Each row of a before or after table is a point. The points were changed in one or more steps. Then noise was added and the rows were shuffled. The steps act on columns, c1 being the first. Name the steps. A step turns or swaps two columns, mirrors them in a line or flattens them onto one, adds a multiple of one to another, or multiplies or shifts one. Angles are multiples of 10 degrees, from the lower column toward the higher: turns from -170 to 170, lines from 10 to 170 but not 90. Use the fewest steps. Two steps may share a column if one is a turn and the other turns, adds or multiplies; they go together, in the order done. Otherwise the lowest column goes first.

Before:
[[  3  42 -34]
 [ 21 -48  23]
 [-11  22  47]
 [ 18 -24 -19]
 [  8   5  36]
 [ -8   1 -30]
 [ 13   7 -13]
 [ 10   8  26]]
After, 8 rows:
[[  3 -51 -13]
 [-13  16 -43]
 [ -7 -28  23]
 [ 11  22 -27]
 [ 18  10  25]
 [ 23  59  10]
 [ 10  29 -28]
 [ 12  -9  -3]]
Steps: add 0.7 times c1 to c3; turn c2 and c3 by -130 degrees

Before:
[[ 10   4  -4   1]
 [  0 -11  -6   9]
 [  4 -56  25   5]
 [-20  -6  -3  -2]
 [  4  -2  -5 -10]
 [  6   6  -6   8]
 [ 13   4  17  -4]
 [-25   6  25  -6]
 [  8   0  -2 -35]
 [  6 -19   0 -12]
 [  8  13  -6   5]
 [ 11  14  12   8]
 [ -5 -60   5   6]
 [ -7 -22  -2   4]]
After (14 x 4):
[[  4  -3  -1   3]
 [ -1   1  -3   7]
 [  8  -6  13 -12]
 [ 12  -8  -6 -11]
 [  6  -3 -20 -29]
 [  6  -3   0  10]
 [  1  -2  -2   9]
 [ 23 -14   8   3]
 [ 28 -15  23  -9]
 [  6  -3  -3   3]
 [-13   8  -3   0]
 [  1   0  15   0]
 [  5  -2  -8  -6]
 [-22  12  18 -17]]
Steps: flatten c1 and c2 onto the line at 150 degrees; turn c3 and c4 by -30 degrees

Before, 10 rows:
[[-25 -13 -14 -13 -22  31  -2   1]
 [  5  18   6 -18  11  19  -3  20]
 [ 13  -1  -5  15 -12  17  10   0]
 [ 12   0   4   9  17  -4  11  23]
 [ -8  21 -30  -5 -15  -6   8  -2]
 [ -2   6  17   2   4   6  19 -12]
 [ 19  28  -9   2  14  -4  -5  -1]
 [ 34   8 -12  -5   9   3 -33 -19]
 [  2   3   2  10  -6  18 -30 -17]
 [ 19  13  15  10 -28 -32  -6 -19]]
After:
[[ -3   9  14  14  -8  22  -5 -23]
 [-21  -3   7  19  -4 -41  14 -60]
 [-11  22  -8  10  15   9   2   5]
 [ -7   1  -1 -14 -13  25  21  31]
 [-11  10   6  12  -9  -5  -2  40]
 [ -2 -30   0  13   8  22  10 -14]
 [ -7 -30  39 -12  28   3  12   9]
 [ 31  13   8 -20  -6  -6  20 -27]
 [ 25  -5 -13 -20 -15  37 -14 -42]
 [ -1   0  21  -3   9  -2  30  27]]
Steps: add 0.5 times c3 to c4; turn c1 and c3 by 120 degrees; mirror c2 and c7 in the line at 40 degrees; multiply c5 by 2; turn c5 and c8 by 70 degrees; multiply c6 by 1.3

Before, 8 rows:
[[  7  24 -43   9  35  -8  14   0   4]
 [-12  -6  15   9 -10  17   4  23  17]
 [-19  17  18 -12  10 -10  51  -5 -25]
 [ -8 -16   3   4   5  -4 -36 -24 -14]
 [ 18  13  48  13   8  -7   3   8 -26]
 [-29  33  23  -1  -3 -24  28  17   8]
 [ -4  -4 -29 -10   7 -16 -18  -2 -20]
 [  0   9  -1  -1 -25  29   4   1  13]]
After (8 x 9):
[[ 32  -4  20 -46   5   3  13  -9 -25]
 [ -1 -44   5   0   5  13  -8  22   6]
 [-34  34   2 -21  -2  18  -1 -28 -22]
 [-30  12  14 -14 -10 -26  -1 -15  15]
 [ -4  32  -7 -17   9   7  41   4 -30]
 [  8 -22 -10  24   7  15   3  -4 -12]
 [ 60  25   2  44  34   6  -5  -2 -17]
 [-39  12   0   2 -27 -27 -11   8   1]]
Steps: add 1.5 times c5 to c1; turn c2 and c9 by -50 degrees; turn c2 and c7 by -50 degrees; turn c3 and c4 by -80 degrees; turn c6 and c8 by 160 degrees

Before:
[[-18  21 -19  -9  11   0   2   5  -1   0   0]
 [ 14  27  -2 -15 -23   0   9  28  -8   3  -9]
 [ 11  20  37 -10  12  -3  -1 -31  17 -15   6]
 [ 18  11  34 -26  -1  -7  14 -11  43   4  18]
 [-19  37 -10   3 -17  15   8  19   4 -29 -14]
 [ -9 -21 -16  13  -8 -16  -7   4  14  -3 -10]
 [-17 -37   4 -22   0 -16   8  -5  11 -19  -6]
 [  2 -23 -30 -17   4   7 -16  -8   6 -12 -22]
 [ -3  18   5   2  -2  27  14   4  -7   2  -7]
 [-12  32   0  -8  -9  26  -6  13  -8 -17   8]
 [-24 -11 -13 -15 -26   1   6 -24  12 -10  -5]
 [-10 -33 -17  -5  -1  -1   8  -5  27 -19   5]
 [  0  26  49 -15  11  10 -20  -6  28   9   9]
 [ -3 -32 -25  -2   0  -7 -20 -12  -5 -14   9]]
After, 14 rows:
[[-42 -37  -9 -21  -1  10  10  15  -1  11 -14]
 [ -8 -25 -34   1  -2   1 -21  13 -16   1 -14]
 [-63  -5   2 -15 -26 -12   4  21   2   5 -10]
 [ 43  -3  37 -27  -2   3  13  14  32 -10   3]
 [ -1   7  45 -17  13 -11 -20   0  16  -9   6]
 [ 30   8  33  -8  10 -15  -2  29   8   5 -13]
 [  3 -13 -40 -16   5 -11 -12   5  -6  14  -7]
 [ 35  25  24 -16 -24  15  11 -24 -19  -1   3]
 [ -7  15  13   1  -3 -22  10 -17 -17   3   3]
 [-23 -14 -17  14  -5  17  -9   5   2   3   0]
 [-29  28  18  -8  -7 -15  -5 -24 -19  11 -18]
 [-23 -27 -27  -5  -2  -3   7   6  18   5 -19]
 [-43  27 -17 -11  14   2   2  -5 -13   0   0]
 [-49  39  17  -1 -16  -3   9 -29  -7  20 -22]]
Steps: multiply c1 by 2.5; turn c2 and c3 by 20 degrees; add -0.7 times c5 to c3; turn c6 and c8 by -150 degrees; shift c9 by -10; multiply c11 by 0.4; turn c10 and c11 by 120 degrees

Before, 10 rows:
[[-33   0  -3   3 -14   5 -28  -1  -6 -26  26 -32]
 [ 23 -15 -13  -1  -5  15 -16 -43  16 -16   1  33]
 [ 20 -42   6  15 -26 -19  12 -39   7   2  -6   9]
 [ 25 -17   0  15  -7 -48 -28 -47  25 -16  -8  23]
 [  0  14 -17  -4  47 -35  22 -10   3 -10 -25  11]
 [-46  29  13  15 -34  22 -27 -22  14  24  60 -36]
 [-26   8  48  -2 -33  29 -25 -13  42 -10  47 -39]
 [ 23 -23   9  37   8   0 -30 -15  11  -1 -30  34]
 [ 20  21   0 -27  23 -26 -11  -9 -31   3 -33  10]
 [ 46  35 -22  12  12 -27  14   0 -17 -19 -21   5]]
After (10 x 12):
[[ 46  17 -29  -3   1 -27 -22 -32   1  -1 -24  12]
 [-44  -8  28  37  -7  20  29 -36  10  10  58   6]
 [-34  -2 -18  30   1   6  12   0  27 -22  24  -2]
 [ 20   2   3 -14  10 -25 -13 -28  29   4 -31 -25]
 [  0  -1 -20 -12  34 -33 -13 -16 -19   5 -25   0]
 [-27  -6  30  40 -10  27  46 -12  -5 -39  47  -9]
 [ 21 -43 -21 -34  -5  14  22 -10   1  -6   0   6]
 [ 24 -49 -11 -21 -14 -48  36  -9   6 -13  -6  20]
 [ 22 -53   4  -6 -30 -19  -1  20 -13  -1  -3  18]
 [ 22 -22   7 -25  -5   0  27  13  15  -6 -31  42]]
Steps: turn c2 and c8 by -60 degrees; turn c3 and c10 by -40 degrees; turn c4 and c12 by 80 degrees; add 0.5 times c11 to c5; turn c7 and c9 by -130 degrees
